Every row gives one point. Each copy is the shape, with its points in the same order, stretched, turned, moved and blurred by noise. Some copies are also mirrored. Which?
(in the rows, 128 means zero)

Shape, 7 rows:
[[124  91]
 [143 141]
 [166  57]
 [154 150]
 [131 120]
 [124  81]
 [122 156]]
Copy 1 (7 x 2):
[[173  84]
 [127 129]
 [139  24]
 [112 130]
 [146 107]
 [168  67]
 [134 159]]
Copy 1 is: mirrored
Copy 2, 7 rows:
[[114 157]
 [145 117]
 [142 210]
 [155 114]
 [129 133]
 [110 166]
 [130  93]]
Copy 2 is: mirrored
Copy 3:
[[104 112]
 [145 123]
 [ 84 153]
 [156 129]
 [126 112]
 [ 95 111]
 [155 105]]
Copy 3 is: mirrored

Shape, 9 rows:
[[122 201  83]
 [148 123 126]
 [ 82  86 129]
 [148 125 117]
 [155 109 141]
 [ 65 165  81]
 [170 132 164]
 [ 96 110  91]
 [134 134 148]]
Copy 1 (9 x 3):
[[138 112 167]
 [113 104 109]
 [135 167  84]
 [111 109 100]
 [108 109  91]
 [162 150 158]
 [ 73 115 104]
 [156 124 109]
 [103 136 112]]
Copy 1 is: only turned
Copy 2 (9 x 3):
[[133 185  48]
 [146 135 117]
 [114 147 152]
 [151 135 112]
 [134 112 126]
 [114 210  85]
 [134 105 104]
 [140 174 121]
 [118 129 106]]
Copy 2 is: mirrored
Copy 3:
[[146  95 200]
 [132 101 104]
 [ 66 163 110]
 [125  94 111]
 [135 110  85]
 [ 84 143 202]
 [177 120  83]
 [ 65 115 138]
 [148 136 112]]
Copy 3 is: mirrored

Shape, 9 rows:
[[111 130  89 138]
 [227 161 106 145]
 [102 136  95 113]
 [117 124  91 131]
 [ 96 132 180 139]
 [134 160 127 115]
 [ 99 165 152 153]
 [177 132  82 118]
 [106 121  84 118]]
Copy 1 (9 x 4):
[[137 112 164 108]
 [179 128 183 193]
 [146 101 148  97]
 [137 107 158 111]
 [140 167  88  83]
 [171 123 135 115]
 [166 160 132  90]
 [150  95 171 156]
 [135  96 154 101]]
Copy 1 is: mirrored
Copy 2 (9 x 4):
[[152 127 108 161]
 [ 80  62 135 187]
 [167 118 117 148]
 [146 123 106 146]
 [143 173 150 126]
 [143 109 151 152]
 [146 160 150 161]
 [117  74 109 163]
 [161 114 104 144]]
Copy 2 is: only turned
Copy 3, 9 rows:
[[114  99 148 138]
 [ 72 145  26 118]
 [107 117 176 127]
 [113 119 147 140]
 [203 128 154 104]
 [116 134 131 107]
 [176  94 137  94]
 [ 73 148  97 139]
 [104 117 167 141]]
Copy 3 is: mirrored
Copy 4, 9 rows:
[[134 110  83 139]
 [ 92 104 209  66]
 [130 129  82 171]
 [126 108  96 144]
 [189 159 136 163]
 [138 157 132 154]
 [180 175 116 137]
 [ 88  99 144 117]
 [125 111  75 164]]
Copy 4 is: only turned

Shape, 12 rows:
[[163 114 149 168 105 166 160 114]
 [115 104 134 136 131 181 147 112]
 [103 111 162  65 126 134 151 105]
 [159  41 120 141 173 129 193 153]
 [138 183 126 129 131  79 123 110]
 [120 148 148 131 155 125 167 135]
 [131 130 148 160 113 107 128 187]
 [111 117 125 102  99  70 115 120]
 [148 169 129 118  68  83 134 158]
 [173 152 119  83  89 104  83 124]
 [142  90  94 122 145 128 134 133]
 [ 79 145 101 146 118 118 172 175]]
Copy 1:
[[202 101 117 159 144 137 114 118]
 [160 128 153 159 169 134 124 176]
 [112  79 153 141 195 165 132 194]
 [145 161 122 153 193 162  34 129]
 [111  72 113  94 149  85  97 128]
 [129 115 139 108 186 105 113 132]
 [124 114 105 111  95 130 123  96]
 [ 92  70  97 143 127 142 112 166]
 [127  60  72  76  98 141 127 124]
 [125  34 135 100  87 152  99 167]
 [126 129 133 132 149 141  66 173]
 [112 156  93  87 158 107 131 156]]
Copy 1 is: mirrored
Copy 2 (12 x 8):
[[114 124 150 160 118 143 119 166]
 [130 121 166 138 163 116 112 132]
 [135 118 157 158 172 146 141  73]
 [238 142 147 160 160 150  45 121]
 [114 129  56 133 113 159 181  97]
 [149 171 114 148 151 129 143  97]
 [119 143 107 151  79 106 146 103]
 [125  69  86 148 126 136 159  79]
 [ 94 107 104 140  64 139 207 109]
 [ 93  98 124 110  71 181 174  96]
 [176 112 133 121 141 146  96 110]
 [151 122 113 134 143  75 174 103]]
Copy 2 is: only turned
Copy 3, 12 rows:
[[170 154  84 100 120 103 129 105]
 [157 130  96 103  98 136 151 100]
 [125  97 114 189  60 109 165 113]
 [232  95 141  52  94 132 105 140]
 [ 98 143 129 195 173 103 168 146]
 [160 113 125 158 156 112 178 117]
 [159 127 178 136 159  95 141  81]
 [103 139 158 194  93 110 137 132]
 [ 95 155 159 188 132  57 159 120]
 [ 56 126 136 163  91  75 129 129]
 [148 117 139  90  99 133 127 138]
 [159 153 169 145 153 116 203 111]]
Copy 3 is: only turned
Copy 4, 12 rows:
[[176 103 121 128 112  75 138 114]
 [164 122 144 125 129 106 117  99]
 [ 96 111 164 112 148 114 118 105]
 [159 145 110 190 151 102 126 103]
 [ 90 125 114  83 119 126 107 174]
 [140 131 139 128 143 100 103 151]
 [121 126 138 124 125 143 154 186]
 [ 46 133 139 100 131 154 152 144]
 [ 86 105 118  82 141 148 166 176]
 [ 73  79 114 100 114 174 133 146]
 [135 130 118 141 129 145 124 108]
 [144 149 139 100 161 142 145 157]]
Copy 4 is: only turned

Shape:
[[117 173  92 125 141 107  88 122 141]
 [ 94 150 114 128 103 102 119 114 102]
 [128 162  96 144 112 116 101  99 160]
 [110  26 114  92 117 209  97 160 128]
 [ 95 174 101  98 129 121 101 133 150]
 [123 149 152  93  62 111 101 115 120]
 [199 139  94  95 136  99 154 126 123]
 [174 168 150 145  81 106 129 147 110]
 [100 151 167  94 126 142 192 125 123]
 [106 146 170 119 140 120  91 113 141]
 [103 155  94 120 115 102 110 111 147]
 [112 128 114 113 131  98 134 144 157]]
Copy 1, 12 rows:
[[ 85 109 128 152 117 140 122 120  86]
 [ 99 104 143 137  88  96 133 109 107]
 [ 86  82 117 134 128 152 122 103 106]
 [169 159 187 129 132 144 152 132 226]
 [ 72 124 131 160 119 123 134 126 110]
 [ 93  70 166 154 101  95  97  99 140]
 [132  91  82 156  59 139  86 114 129]
 [130  43 128 144  98  91  98 120 128]
 [108 154  89 100  99  71 117 138 160]
 [103 133 142 110 156 115  88 130 112]
 [ 85 105 126 147 112 127 130 101 106]
 [122 125 108 141 129 109 126 104 127]]
Copy 1 is: mirrored
Copy 2:
[[145 166 126 139 107 154  91 157 152]
 [116 117  90 117 103 154 141 128 145]
 [149 167 128 100 134 135  78 164 174]
 [145 122  49 180 144  61 172  78 183]
 [138 177 132 153 122 191 116 134 157]
 [115 134 130 103  97 158 152  95 165]
 [161 151 110 107 142 107  79 101  74]
 [103 145 110  88  94  89  92 101 122]
 [ 74 113 150 149 166 192 152  98 111]
 [125 142 176 152 113 154 137 141 153]
 [143 146 122 122 117 168 104 144 156]
 [145 121 129 158 130 166  92 112 140]]
Copy 2 is: mirrored
Copy 3:
[[148 154  77 102 184  76 121 149 103]
 [165 175 140 105 131  87 105 154  99]
 [166 140  79  93 152  78 114 156 118]
 [172  18 245 166 140 121  71  99 158]
 [174 162 105 113 166  59 148 135 108]
 [196 191 152 143 118 122 122 145 137]
 [ 72 183  96  85 130 134 100  87 180]
 [110 195 131 129 116 175 139 184 152]
 [154 171 156 152  61 114 182  87 124]
 [191 124  92 150 148 133 148 120  90]
 [172 157 104  84 150  67 116 141 107]
 [144 141 114  86 144 105 136 122 116]]
Copy 3 is: only turned
Copy 4:
[[121  96 157 138 151  76 106 187 140]
 [143 119 130 156 167 102  91 106 153]
 [137  81 144 124 159  68 119 148 111]
 [164 170  93 185 124 202 134 163  91]
 [106 119 150 140 180  94  93 176 133]
 [141  95  85 135 229 117 135 133 172]
 [124 151  85  71 123  77 148 153 166]
 [145 125 127 100 179  97 182 120 145]
 [ 78 154 121 118 158 161  95  51 117]
 [108  63 154 146 158 151 119 145 148]
 [138 107 135 136 170  82  87 148 134]
 [138 136 142 108 160 125  91 141 123]]
Copy 4 is: mirrored
